Rows are points. Each table stands for the endless flat space through its points: a line for two points, a plane for three, and so on. Write the one point that lies in both, or say that there is none.

First:
[[  0 -23 -16  10]
 [-13 -16 -27   7]
 [  5 -28 -13   9]]
Second (2 x 4):
[[  1 -21 -22  12]
 [ -9 -13 -12   6]]
They share: no point

First, 3 rows:
[[-23 -16   8   7  36   7]
 [ -3  -4  28  -7  30  -9]
 [ -9   2  22 -16   3  -3]]
Second, 2 rows:
[[ -3 -14  28   3   7 -21]
 [-27  10   4 -21  25   9]]
They share: no point

First:
[[ -3  -9 -15  23  -6   2]
 [  1  -6 -13  19  -6  -3]]
Second, 5 rows:
[[-17 -14 -15 -13 -17  13]
 [ 14  10   8  34   2 -30]
 [ 13 -24 -30  -2   2  -6]
 [ 44   0 -18  22  26 -32]
 [ 14 -30 -32  -2   9  -6]]
They share: [  9   0  -9  11  -6 -13]

First (3 x 8):
[[ 15  27  31   0  23   6  -2  -2]
 [ 24   1  -4 -28  -7  -6  -5 -24]
 [ 18  13  11 -16   8   3  -5 -12]]
Second (5 x 8):
[[ 25  30  17  -8   4  -3  -6  -9]
 [  7  14  49 -16  16   7 -24  17]
 [ 18  16  33 -16  18  16 -17   6]
 [ 23  32  34  -5   4   5 -17   6]
 [  1   9  26 -15  10 -17  -7  -5]]
They share: no point

First (6 x 9):
[[-15 -28  40 -29 -13 -30 -12   6  15]
 [-19  10 -19  17 -14  -5   0  13  19]
 [ 30   0  15 -16  -4  -4 -28  44  -1]
 [ -4 -30   3 -20  14 -44 -18  10   2]
 [-13 -20  -1 -32 -11  -1  -6  -4  13]
 [  2  -7   7 -43 -20  27 -11   5  15]]
Second, 3 rows:
[[-22  -1   5  -6  -1 -21 -15  26   7]
 [ -2   3   1  -6   3 -21 -19  10  23]
 [-15   5   3  -2   2 -26 -21  24  13]]
They share: [ -9  -3   3 -10   0 -16 -13  12  17]

First:
[[  3 -32   0 -14  -1 -44  16   0 -49  -4 -18]
 [ 12 -36  36   6  -7  -5   5  18 -21 -28 -32]
 [  6 -18  24  -7  -2 -24  20  22  -9   8  -5]
 [  6 -25  -6 -15  14 -28  10  -2 -50  -1 -17]
 [ 13  -3  33   1  17  15  18   5 -15  11   2]
 [ 16 -12  42 -12 -20 -15  22   4   2   3  10]]
Second (3 x 11):
[[-14 -56  28 -24  13 -32  31  40 -20  24   1]
 [  6 -36  20   0  25 -32  31  32 -32  12 -15]
 [ 22 -14  16  14  21 -20  23  18 -32  -4 -23]]
They share: no point

First (7 x 12):
[[ -8  -7 -14  22  19  47   4 -26  22 -14 -19  -7]
 [  4   3 -30  29 -26  10 -19 -27 -12 -45 -52   4]
 [ -8 -21 -28 -14  -3  41   0 -14 -12  -2  -3   1]
 [ -1 -12  -3 -14 -41 -19 -21 -29   9 -42 -24 -16]
 [ -1 -12  17 -44 -46 -13 -16 -15  10 -22  36 -13]
 [ -3  -3 -12  15  -3  31 -10 -22   6 -25 -15  -1]
 [  5 -17 -24 -40 -27  10 -18 -17 -13 -22   0 -21]]
Second:
[[-19  -5   9   0 -10  -3  -2 -37  21 -30  -4 -15]
 [ -5 -30   9 -19 -37  30 -11  -4 -22 -18  -6   4]
 [-23 -15  19  -6 -18  -1   2 -35   9 -32 -12 -19]]
They share: [ -7 -11   0  -6 -19  15 -11 -19   6 -21   2   0]
